Rows are points. Before rounding, the points of a table are all equally far from one centre. They may lie mostly on one side of it. Write the centre, to within rounding.

Points:
[[ 46   4]
 [ 22  55]
 [ 38  38]
 [-78  22]
 [-53 -47]
 [ 12  62]
 [-81   5]
 [ 35 -31]
 [-36 -55]]
Centre: [-17   5]

Points (11 x 8):
[[ -58   29    9   39  -37    1  -85  -44]
 [-116   18  -15   70    0   35   45  -10]
 [ -59   34   41   75  -29   70   51   16]
 [ -12   21  -26  -33  -14   51   24   15]
 [ -68   12   61   41  -78   29   80  -41]
 [ -90  -41   10  -38   24   57   28   -4]
 [  -5    9   92   45  -87   14   -4  -20]
 [  -4   27    2    3   14   66  -28   15]
 [ -12  -10   74    9  -47  -52   57    9]
 [  -5    6   70   34   34  -13   45  -56]
 [ -86  -51   60  -57    4  -10   -1  -20]]
Centre: [-53  -8  27  22 -23   9   7 -16]

Points:
[[ -29    7   38  -40    0  -17   12  -62  -71   26   97    4  -16   49
   -13  -35  -49  -73]
 [  19  -63  -15  -11   90  -46    3  -59   20   23   14  -91  -23    2
   -38  -70    3    3]
 [   6   29    7  -26   27  -75   25  -99   50  -28  -17  -22  -10  -14
    -3   -8   11  -75]
 [   0   40   23  -24   61  -26  -26  -32  -10   -8   42   98  -90   41
    32   -2   38  -32]
 [ -14  -30  -54   54   57  -31   -8  -91    7   -1   -2   43  -36    9
   -40  -25   25  -86]
 [  56  -28   40   40   60  -36   19  -42    0   27   83  -80  -42  112
    24  -21   -5  -16]
 [ -27   33   25  -19   42  -57  -46  -92  -45  -26    0  -27  -54   49
     0  -15  -11  -79]
 [   6   16   37    1   12  -67   11 -107  -11   -8   20    8  -53  -11
   -43  -30  -39  -56]
 [  69   51   24   18   75  -88   -8  -47   -2   10   88  -33   -4   15
    13   -5  -34  -37]
 [  78  -37    6   32   76   32   13    9 -102  -30   11  -24    9   43
    14  -24    5   12]
 [  61    6   -4  -25   67    8   -3    9   20    2   90  -77   36  -63
   -25  -33   -5  -23]
 [  24   37  -77  -56   35  -15   48   -3   45   20   53  -82  -73   61
   -37  -25   -7  -52]
 [  29   12   36   44   21  -71   51  -89  -18    0   45  -50  -24   -7
    -5  -20  -13   -3]
 [  -5   63   16   31   60  -22   20  -29    3  -43   61   15  -69   95
     4   -7  -47    2]
 [  49   23   -8  -86   80  -20    6  -26   49    6    3   61   30   -1
   -51  -63  -24  -42]
 [  83   12   19   51   45  -53   16  -72   19   17   57  -81  -53   22
    14  -66    7  -78]
 [  -1  -70   61  -16   79  -33   11  -23   -4   42   76  -39  -49   42
    12  -22    5   45]
 [  22  -38  -75  -40   84   25   15  -62   18  -30   47   14   17  -26
   -24   -5    5  -39]
 [  -9   71  -36  -35   73   19    1   52  -47  -21   46  -37  -11   32
    61  -33  -33   -7]
 [  37  -38  -23  -39   78  -59   -7   27   -5  -59   38    4  -99  -11
    19  -81   -3    7]
 [  30  -42   33   40   16 -121  -20   -7  -43  -72   28  -55  -17   35
    -1  -35  -22  -21]
 [  54  -16   26   16   37   11  -16  -57  -28  -72  -32  -24   21  -20
   -37   13   33  -86]]
Centre: [ 23  -9   0  -4  12 -12 -11  10   9   5  23  -6 -12  40  -3 -37  15 -40]
